Each row of a before or after table is a point. One or more steps were done to the points. Then noise was added and the rows were shuffled. The steps act on columns, c1 being the first. Name the steps. A step turns or swaps two columns, mirrors them in a line or flattens them onto one, adds a multiple of one to another, or multiplies or shifts one. Angles are multiples of 10 degrees, from the lower column toward the higher: turns from -170 to 170, lines from 10 to 170 but not 90. Use the fewest steps. Two steps may share a column if one is a turn and the other turns, adds or multiplies; they go together, in the order done. Otherwise the lowest column goes first.

Before:
-0.15  -0.67
0.13  0.08
-0.14  0.24
0.36  -0.44
0.19  -0.67
0.01  -0.36
0.06  0.29
-0.21  -0.01
-0.18  -0.03
0.18  -0.97
-0.15  0.28
-0.10  -0.41
0.21  -0.55
0.01  -0.03
After:
-0.14  -0.28
-0.02  -0.05
-0.04  -0.08
0.07  0.15
-0.10  -0.31
-0.24  -0.67
-0.30  -0.80
0.08  0.28
0.05  0.11
0.06  0.20
-0.02  -0.02
-0.14  -0.41
-0.14  -0.43
-0.20  -0.53
Steps: flatten c1 and c2 onto the line at 70 degrees

Before (13 x 8):
-0.13  0.35  -0.37  0.09  -0.09  -0.08  0.05  0.14
-0.23  -0.20  0.11  0.08  0.24  -0.41  0.11  0.23
0.43  0.02  0.08  -0.54  -0.13  0.05  -0.74  -0.34
0.05  0.10  0.01  -0.08  0.17  0.26  -0.62  -0.08
0.20  0.15  0.11  -0.38  0.02  0.19  -0.51  0.10
-0.36  -0.36  0.41  -0.14  0.16  0.09  0.37  -0.08
0.00  0.04  -0.77  -0.04  -0.42  0.06  0.10  0.29
0.12  -0.38  0.33  -0.27  0.06  0.36  -0.67  0.02
-0.37  -0.41  0.43  0.16  0.34  -0.28  0.41  0.53
-0.04  0.22  -0.84  -0.08  0.03  0.19  0.25  0.26
0.23  0.24  -0.35  0.32  -0.27  0.08  0.16  0.13
-0.26  0.02  0.05  -0.23  -0.23  0.20  -0.74  -0.01
-0.29  -0.02  0.27  -0.14  0.01  0.00  0.40  0.49
After (13 x 8):
0.37  -0.72  0.43  -0.14  -0.08  0.11  0.36  0.09
0.01  0.08  -0.92  -0.03  0.05  -0.02  0.08  0.02
0.09  -0.76  0.32  -0.26  -0.09  -0.37  -0.67  0.13
0.17  -0.83  0.37  0.19  0.16  0.42  0.42  0.62
0.08  0.20  0.09  -0.07  0.14  -0.26  -0.64  -0.06
-0.35  0.05  0.12  -0.53  -0.19  -0.26  -0.75  -0.31
0.20  -0.06  0.10  -0.14  -0.01  0.11  0.40  0.54
0.01  -0.40  0.16  0.07  0.19  0.46  0.12  0.26
-0.16  0.49  -0.47  0.35  -0.04  -0.16  0.16  -0.01
0.31  0.02  -0.06  -0.25  -0.23  -0.04  -0.74  -0.01
0.10  0.72  -0.39  0.10  0.09  0.15  0.04  0.04
-0.04  0.28  0.07  -0.37  -0.05  -0.27  -0.52  0.13
0.11  0.42  -0.75  -0.05  0.47  -0.14  0.25  -0.05
Steps: turn c1 and c6 by -150 degrees; multiply c2 by 2; turn c3 and c8 by 20 degrees; turn c3 and c5 by -30 degrees
